Each row of a before or after table is a point. One or more steps were done to the points. Then noise was added and the rows were shuffled. The steps act on columns, c1 being the first. Name the steps. A step turns or swaps two columns, mirrors them in a line or flattens them onto one, adds a multiple of one to another, or multiplies or shifts one. Angles are multiples of 10 degrees, from the lower column toward the higher: turns from -170 to 170, lines from 10 to 170 but not 90. Use the fewest steps. Two steps may share a column if one is a turn and the other turns, adds or multiplies; they go together, in the order done. Otherwise the lowest column goes first.
In the rows, zero is written as 128.

Before:
[[139 132 138]
 [110 110  78]
 [128 159  98]
 [217 128 123]
 [160 121  88]
 [153 130 125]
 [125 151 167]
 [104 134 121]
 [ 84  98 150]
 [116  78 146]
 [147 112 172]
 [149 101 148]]
After (12 x 3):
[[118 168 154]
 [ 96 106 169]
 [103 137 128]
 [141 158  93]
 [144 131 122]
 [146 120 178]
 [159 108  92]
 [122  64 109]
 [149 130 138]
 [212 130 163]
 [ 93  91  90]
 [156  96 115]]
Steps: mirror c1 and c3 in the line at 10 degrees; multiply c2 by 1.3

Before, 9 rows:
[[147 105 151 105 105 127 122 132]
 [195 101 134 176 116 131 145 152]
 [ 95 135 141 154 123  96 129 139]
 [ 94 120 107 107 125 126 108 105]
 [149 194 135 105 121 113 113 124]
 [102 164 133 106 134 130 111 145]
 [109 128 139 133 137 135 139 104]
 [110  95 137 103 132  92 164 153]
 [107  92 125 103  96 130 163 130]]
After:
[[101 166 133  74 136 143 111 128]
 [107 128 112 139 138 106 128 116]
 [148 105 116  71 106 134 109 130]
 [106  91 108  66  96 129 156 128]
 [ 94 136 119 192 123 136 121 165]
 [193 101 111 248 115 153 138 130]
 [149 193 133  68 121 122 112 138]
 [ 95 122 157  77 126 103 127 127]
 [111  97  98  66 131 147 150 167]]
Steps: mirror c3 and c7 in the line at 110 degrees; multiply c4 by 2.5; turn c6 and c8 by -80 degrees

Before (9 x 12):
[[ 90 128 126 151 118 109 154 160 114  84 154 169]
 [ 78 160  68 154 121 100  98  98 172 164 127 167]
 [ 68 174  89 113 156 132 150 118 178 105 119  92]
 [ 97 102 130  68 118  96 123 116  96 170 112  87]
 [145 146 134 132  81 106 179 123 133 115  97  89]
 [142 115 164 149 123 141 126 165 105 165 146 116]
 [159 153 159 113 123 130  98  71 151  98 180 130]
 [151 114 165 100 144  59 126  76 123 162 112 112]
 [126 171 157 140  80  86 105  98 148 121 104 132]]
After:
[[142 113 165 119 124 149  75 165 105 165 148 116]
 [150 113 165 196 145 101  74  75 126 164 114 110]
 [159 150 161 125 122 111  48  74 152 100 184 129]
 [ 69 175  91 122 153 113  98 119 178 104 119  95]
 [ 94 102 127 161 117  68  72 119  97 170 112  89]
 [ 92 130 129 147 117 151 108 159 111  84 154 169]
 [145 143 134 152  80 133 131 125 131 116  97  90]
 [ 81 156  68 159 122 156  49 100 169 163 124 167]
 [126 170 158 169  80 139  52  92 146 120 105 132]]
Steps: turn c4 and c6 by 90 degrees; shift c7 by -50

Before (13 x 20):
[[131 100 139 164 140 111 120 142 124 148 117  76 148  40 100 130 119 113
  147 156]
 [111 117  96 165 138 149  88 190  57  86  84  99 107 153  99 151 151 147
  101 119]
 [100 110 129  98  82 161 147  92 112 137 131  88 103 107 116 111 104 117
  122 155]
 [115 175 113 182  89  67  86 171 174 152 133 115 166 157 102 148  92  88
  113 155]
 [166 125 112 164 131 135 108 123 106 126  95  70 104 171  85 134 143  74
  172 148]
 [108 136 119  99  98  74 188  89 110 140 177 110 124 127 110 168 147 151
  158 167]
 [109  90 146 110  81 115  99 161 127 157 136 111 109 148 116 128 154 137
   84 101]
 [102 107 147 143 147 142 120 122  96 114  68  75 137 181 163 133 155 145
  153 132]
 [138 146 122 159  94 108 152 122 110  99 131 132  98  85 132 141 111  97
  137 112]
 [101  93 110 135  62  92  92 138  87 119 134 102 116 144 147 168  78  98
  173 126]
 [156  86 139 220 138 110 147 139 100 154 123  97 142 123  88 130  85 137
  117 108]
 [ 92 132  61 122 109  76 160 138  93 127 151 109 151 207 141 116 115 103
  100 159]
 [111 142  95 115  74  79 112 161  98  56 136 133 166 137  91 145 143 128
  122 185]]
After:
[[ 93 132  60 152 107  76 161 139  92 127 152 110 149 204 143 114 157 129
  100 161]
 [106 135 120 111  97  72 189  88 112 142 177 110 126 121 111 168 143  96
  158 165]
 [100 109 128 145  81 161 148  95 112 136 131  90 106 121 113 113  99 101
  121 156]
 [112 116  95 103 137 149  91 191  57  85  84  98 107 137  98 150 161 162
  102 118]
 [164 124 111 174 131 137 110 122 109 127  97  68 106 158  84 135 164 172
  172 150]
 [100  91 108 156  62  92  92 139  86 118 133  99 118 168 147 170  94 140
  176 125]
 [104 107 147 108 147 142 121 124  96 113  68  77 137 159 163 133 180 141
  152 134]
 [138 145 122 152  93 110 153 123 112  99 131 132  97  98 131 140  92 161
  136 112]
 [156  86 141 103 138 111 146 139  99 154 123  94 144 144  87 131  89 215
  118 108]
 [109  91 146 121  82 116  99 159 126 158 138 112 107 134 114 127 160 106
   84 101]
 [115 175 112 159  87  67  87 171 173 153 131 115 169 173 101 146 112 187
  113 155]
 [113 141  96 128  74  77 112 162  96  54 137 134 166 128  91 145 146 115
  123 187]
 [133 100 139 135 141 110 118 143 123 144 118  77 150  60 102 132  77 165
  148 155]]
Steps: turn c4 and c18 by 100 degrees; turn c14 and c17 by 30 degrees

Before (14 x 32):
[[137 111 117 163 111 121 112 167 130 143 103  81 120 124 103  66 136  59
  174 134 101 154 137 163 112 155 100 124 136  92  89 172]
 [ 82 116 105 100 165 162  95 166  82 142 137 163 152 116 120  87 126  84
  140 187 115 103 100 108 121 106  94 130 141 126 156 175]
 [153 106 149 155 110 105 132 180 152 110 121 173 100  98 124 129 117  70
  154 105  97 163 118 176  75  86 173 134 124  76  99 116]
 [ 99 138  98 149 106 113 160 118 125 129 129  88 103 142 112 105 107  60
  178 114  83 103 136 125 140 174 180  99 137 100 176 112]
 [100 147 149 121 190 119 130 134 146 162 130 145 109 121 149  97 176 131
  103 136 151  90 123 175 155 152 166 144 164  88 100 151]
 [164 153 123 121 138 124 123 137  80 119 163 151 116  94 168 120  91 115
  146 135 141 105 125 153 112  95 160 183 106 135  99  88]
 [114 137 166 157 126  76 109 130 110 138  87 157 167 135  96 113 110  93
  121 116 141 169 111 187 119 105 171 157 107 151 102 137]
 [124 139  77 142 167 118 153 122 136 168 157 154 122 140 177  84 124 102
  137 129 162 156 140 107  86 143 148 187 139 146 116 157]
 [149 165  78 109  99 117 158 152 127  83  78  86 102 133 158 145 107 133
  106 128 128 118 123 151 112 159 178  98  92  77 137  77]
 [157 101 107 110 175 126  68 143 158  80 126  91 106 157 130  99 174 117
  123 100  91 109 159  97  67 123  85 177 165 121 120 149]
 [ 82 166 148 147 100 170 150 131 102 118 125 178 186 152 157 118 183  68
  185 120 159 147 184  97  89  92  85 109 107 155 106  81]
 [107 162  80 161 167  99 103 155 111  79 106 126 153 117 101 147 133 131
  129 113  73 138 130 119 154 104 160 122 169  82 143  87]
 [ 73 114 114 129  93 173  80 119 127 101 162 171  97 140 117 143  99 129
  158 184  92 181 175  95  95  89 100 142 163 101  97 132]
 [ 93 150 114  94 162 152  67 109 149 145  90 124 143  83 175 150 172 145
  195  97  75 141 111 142  61  77 162 103 156 172 159 159]]
After (14 x 32):
[[159 101 107 108 175 125  69 143 157  80 126 102 105 158  84  99 174 177
  123  86  90 109 134  96  67 123 129 117 167 121 120 150]
 [164 153 123 121 137 125 123 136  81 119 163 145 116  94 159 119  90 183
  146 134 141 106 129 154 111  95 169 114 106 135  98  88]
 [152 105 149 155 110 105 132 179 153 109 122 158 100  97 173 129 117 134
  152 116  97 164 105 176  75  85 124  71 125  76  99 117]
 [ 92 150 114  94 162 153  66 109 148 145  90 126 142  83 162 151 172 103
  196 117  75 141  97 142  60  77 176 145 156 172 159 159]
 [ 99 145 148 122 190 120 130 134 146 162 130 140 108 121 166  97 174 143
  104 137 151  90 130 173 155 153 148 131 165  87 100 152]
 [114 138 166 155 125  76 109 130 110 138  87 149 167 136 171 113 111 158
  121 130 141 169 107 188 120 105  96  93 106 151 101 138]
 [ 98 137  98 148 106 112 159 118 125 129 129  99 104 143 181 105 107  99
  178 111  82 103 124 124 140 173 112  60 137 100 176 113]
 [108 162  81 160 167  99 103 154 111  78 106 126 153 116 161 147 133 122
  129 114  73 139 119 119 154 102 101 133 168  82 143  86]
 [137 111 118 162 111 120 112 166 131 144 103  94 120 125 100  64 136 124
  175 126 100 154 138 163 112 155 102  58 136  91  88 173]
 [124 139  75 141 168 118 153 122 136 169 156 145 122 141 149  83 125 188
  138 121 161 155 137 107  87 143 176 102 138 145 115 157]
 [ 82 167 148 146 100 170 151 131 103 118 126 164 185 152  85 118 184 109
  184  86 158 147 166  98  89  92 156  68 107 155 107  80]
 [ 82 115 105 100 166 162  96 167  82 142 137 154 153 115  94  88 127 131
  140 191 115 102 144 107 121 105 119  84 140 127 156 176]
 [ 74 114 114 129  93 173  81 119 128 101 162 159  96 140 101 144  99 143
  157 141  92 181 200  94  96  89 118 130 162 100  97 131]
 [150 165  78 110  99 117 158 152 127  84  77  99 102 133 177 145 108  98
  106 131 128 118 124 150 111 158 158 133  93  77 137  78]]
Steps: multiply c12 by 0.7; swap c15 and c27; swap c18 and c28; turn c20 and c23 by 40 degrees

Before, 8 rows:
[[ 90 153 109 115 105 109 102 110 115 138 131 136  99 142 117 119 138 118
  154 122 192 147 126 127 123 122  67 132 121 115  97 115 137 159 147 143
  104  55  69 135 148 126 114  75 124 124 152 130 142 132 133 131 125 123
  143 125 142 138 114 115 132 123 120 161]
 [125 144 106  97 109 109 130 130 117 129 151 143 129 139 122 137 124 108
  134 123 111 125 139  98 147 107 141 122 111 150  91 113 103 146 124 136
  121 133 131 152 131 128 125 106 123 126 139 136  98 123 131 150 126 120
  114 148  99 134 132 153 136  52 134 117]
 [108 110 131  99 108 118 115 130 103 135 122 121 131 138 110 136 126 107
  146 149 113 152 107 154 112 131 113 127 128 115 102 155 152 126 149 136
  147 128 154 133 118  91 136 139 112 120 148 100 129 146  98 165 131 121
  122 125 139 116 140 145 106 132 130 133]
 [120 141 167  93 164 110 114 125 118 136 155 123 148 110 120 141 125 132
  109 118 166 125 116  56 121 122 158 117 121 119 121 114 149 139 133 142
  135 136  63 112 117 138 118  90 142  89 142 112 148 141 133 135 133  94
  111 128 113  89 143 134 138 130 118 168]
 [136 125 109 116 138 113 126 130 113 158 130 152 121  93 115 129 144 101
  152 123 121 119  99 133 113 131 162 111 111 159  90 117 140 149 125 134
  122 143 153 122 249 132 127 111 144 126 149 107 131 142 132 131 133 122
  121 132 141 138 127 149 131 107 122 135]
 [119  47 124 122 147 213 124 138 139 139 121 145 143 135 114 137 124 133
   92 147 153 170 131 136 155  91 135 108 134 114 134 105 104 150 123 148
  103 147 167  98 130 123 122 138 124 114 138 141 133 140 134 164 160 124
  123 114 119  73 140 116 137 102 141 120]
 [102 131 123 196 167 120 132 142 125 131 150 128 101 116  39 137 125  98
  143 120 100 146 143 103 116 119 146 128  75 156 237 107 110  96 124  96
  122 103 145 138 127 137 138 115 131 128 153 134 146 125 127 125 160 121
  185 128 136 137 131 150 128 135 134 120]
 [172 143  99 100 143 113  91 141 106 132 129 124 145 129 114 129 145 118
  126 120 120 115 114 130 112 128 146 124 134 120 110 149 124 108 127 143
  147 147 146 132 119 131 112 129 113 125 138 139 152 130 103 138 136 116
  121 143 127 132 121 149 119 120 118 118]]
After (8 x 64):
[[109 110 132  99 109 118 115 130 102 135 122 121 131 137 109 136 126 107
  146 149 112 152 167 153 112 131 113 127 127 116 101 155 152 127 159 136
  147 127 154 133 118  92 136 138 112 119 148 100 129 146  99 165 131 121
  135 125 139 115 139 145 106 131 131 133]
 [119  47 124 122 148 213 125 139 138 140 121 145 144 135 115 137 124 133
   91 146 153 170 191 135 155  91 135 108 134 114 133 105 104 150 134 148
  102 148 168  98 130 123 121 138 124 114 138 141 133 140 135 165 160 124
  133 114 118  73 141 115 136 102 140 119]
 [125 143 106  97 110 109 131 130 117 129 151 143 129 139 122 137 125 108
  133 123 111 126 199  98 147 107 141 120 111 150  91 112 103 146 134 136
  120 132 131 153 131 128 125 106 123 126 139 135  98 123 130 150 126 121
  142 147  98 134 131 154 135  52 133 116]
 [ 91 153 109 115 106 108 101 110 115 138 131 136  99 142 118 119 138 118
  153 122 193 147 186 126 123 122  68 132 121 115  98 115 137 159 158 143
  103  56  69 135 148 125 114  75 124 124 153 130 143 132 132 132 126 124
  113 125 142 138 114 115 132 123 119 161]
 [120 141 168  93 164 110 113 125 117 135 155 122 148 110 119 141 125 132
  109 118 166 125 176  55 121 122 158 117 121 119 122 114 148 139 143 142
  135 136  62 112 118 139 119  90 142  89 142 112 148 141 132 134 133  93
  145 129 113  89 143 134 139 130 118 167]
 [102 131 123 197 167 120 132 142 125 131 150 127 101 116  40 137 125  98
  143 120 100 146 204 103 117 120 147 129  74 156 237 106 109  96 134  97
  122 103 145 137 127 137 138 115 132 127 153 134 145 125 128 125 160 122
   71 129 136 137 131 150 127 135 134 121]
 [172 144  99 100 145 114  91 140 106 132 128 123 145 129 114 129 145 118
  126 120 121 115 174 130 112 128 145 124 133 120 110 149 123 108 137 143
  147 147 145 132 119 131 113 130 113 125 137 139 151 130 103 139 136 116
  134 143 127 132 121 149 119 120 118 118]
 [136 125 109 116 138 113 126 130 112 158 130 152 122  93 114 129 143 101
  151 123 121 118 159 134 113 130 163 111 111 159  90 118 140 149 135 134
  123 144 152 122 249 132 126 110 144 126 148 107 131 142 132 131 133 122
  135 132 141 139 127 149 131 107 122 135]]
Steps: shift c23 by 60; shift c35 by 10; multiply c55 by -1

Before (9 x 64):
[[150 144 104 156 105 158 112 115 157 142 149 124 110 131 132 107 125 124
  133 134 118 110 162 138 118 144 130 122 127 115 137 131 113 130 117 137
   97 142 116 118 138 113 128 126 145 150 122 124 139 131 120 109 136 123
  119 107 127 113 129 142 135 104 140 131]
 [154 127 101 154  79 145 113 136 135 147 168 124 137 144 125 133 117 124
  110 128 125 109 141 110 124 143 120 117 134 117 132 152 114 139 126 129
  113 153 110 123 144 132 103 138 129 128 128 121 125 117 137 136 133 125
   94 114 105  94 119 141 118 119 135 139]
 [159 123 109 142 119 144 100 163  88 144 108 155 154 140  91 150  92 123
  134  76 142 132 103 116 149 111 179 138 142 167  99 138 143  99 140 134
  167 123 145 134 134 122 108 155 137 115 157 163 132 127  84 128 106 147
  100 142 148 130 143 145 129 143  95 122]
 [149 123 114 158 110 148 140 118 134 181 129 130 114 135 119 116  88 119
  117 120 140 124 142 109 111 129 118 114 149 101 124 123 130 155 140 124
  117 104 125 136 135 138 130 139 112 121 137 121 149 140 112 118 120 111
   96 108 114 118 129 156 142 113 111 131]
 [166  90 143 107 161 121 112 126 125 103 100 126 106  98 147 192 138 159
  107 132 123 132 114 147 173 143 112  95 106 133 124 121 114 124 177 131
  131 156 145 147 120 132 127 107 138 131 108 129 144 169 132 150 110 167
  140 147 112 128  93 118 102 127 143 162]
 [158 142 128 154  85 149 117 105 137 159 142 130 109 156 132 136 116 134
  135 126 145 128 123 122 104 124 124 117 135 129 126 126 120 126 123 120
  122 125 104 140 147 122 141 119 129 141 113 110 142 123 140 108 136 112
   88 120 117 122 131 142 124 104 118 123]
 [135 152 125 170 111 150 141 133 144 134 119 131 118 124 105 128  97 133
  100 118 141 138 118 120 126 143 131 142 142 127 112  97 130 114 124 101
  153 117 100 138 149 125 145 160 121 139 136 127 156 138 103 122 120 115
   99 123 135 118 128 141 143 116 120 127]
 [128  99 109 112 158 118  94 149 133 101 157 123 122 122 138 188 150 125
  144 111 138 106  85 134 162 155 112 130 125 105 119 152 146 117 151 159
  109 146 156 106 140 112 105 113 138 122 104 131 107 151 128 141 116 177
  138 153 126 133 128 119  80 153 130 169]
 [158  91 114 104 140 105 125 124 133  86 118 107 116 116 124 166 156 160
  127 147 107 142 103 154 170 151 129 129 129 104 109 121 109 135 163 125
  135 143 145 119 101 143 121 100 145 145 104  98 138 160 111 143 126 145
  163 165 106 130 106 113  98 125 156 160]]
After, 9 rows:
[[137 152 125 169 112 149 141 133 144 135 119 130 117 124 104 126  97 131
  100 153 140 133 119 121 126 141 133 143 143 127 112  97 131 115 125  99
  104 118 102 139 129 126 146 160 120 140 151 127 144 103 103 122 121 113
   99 125 136 118 125 139 144 116 121 139]
 [165  89 143 107 160 121 113 126 125 103 100 126 106  97 158 193 139 159
  106 130 123 128 114 148 173 141 113  95 106 133 122 123 114 124 178 132
  126 156 145 148 170 132 128 107 136 130 122 129 152 121 130 153 111 169
  140 149 112 126  95 120 103 126 142  92]
 [158 144 128 154  85 150 116 104 139 161 142 130 108 156 132 135 116 134
  134 131 144 127 122 125 103 124 121 118 135 129 125 126 120 126 122 119
  133 128 104 140 119 123 141 120 130 140 125 112 150 111 139 108 133 112
   85 121 119 123 131 142 124 106 118 132]
 [157  90 114 102 139 105 124 125 133  86 118 108 117 117 115 165 157 161
  127  96 110 132 101 155 173 152 129 130 130 102 110 121 110 135 163 124
  122 141 144 119 167 145 122 100 145 147 115  98 151 144 111 143 125 145
  162 166 104 131 107 112  99 124 156  83]
 [150 122 114 157 110 146 141 117 135 180 128 129 115 135 109 117  88 120
  115 147 139 129 142 111 111 130 120 115 150 101 124 124 130 156 140 125
  139 106 124 136 137 138 130 140 113 121 148 123 140 117 111 120 120 109
   96 108 113 120 131 155 143 112 110 131]
 [146 145 106 154 105 160 111 116 157 142 150 124 108 130 116 108 126 125
  134 115 117 119 163 137 118 145 131 125 127 114 138 132 115 132 116 138
  160 141 115 118 128 114 127 125 146 148 132 126 141 116 121 110 138 122
  118 107 127 113 130 142 139 104 140 118]
 [159 122 108 144 119 144  97 166  91 145 106 154 154 140  77 152  92 124
  133 248 142 128 104 116 148 113 178 137 144 165  99 137 145  98 142 133
   89 124 145 134 124 122 106 154 137 114 153 162 112 122  82 128 105 147
  103 142 149 130 143 145 130 141  92 176]
 [152 123 102 154  80 144 114 135 135 147 169 126 137 145 107 134 118 125
  109 133 127 122 141 107 123 142 119 116 133 114 134 153 116 139 127 128
  144 152 112 123 111 131 102 138 130 127 127 121 126 117 138 134 132 126
   94 115 105  94 120 140 120 120 134 117]
 [128 101 109 114 157 120  94 147 134 102 157 123 123 124 124 186 152 126
  145 181 137 120  85 132 163 155 109 134 125 104 122 151 146 117 152 158
  147 147 155 104 145 113 103 111 138 122  96 130 127 110 129 142 116 176
  140 151 125 136 128 117  78 153 131 104]]
Steps: add 0.7 times c3 to c15; multiply c20 by 2.5; turn c20 and c64 by -160 degrees; multiply c22 by 0.4; multiply c37 by -1; turn c41 and c50 by -110 degrees; turn c47 and c49 by -40 degrees
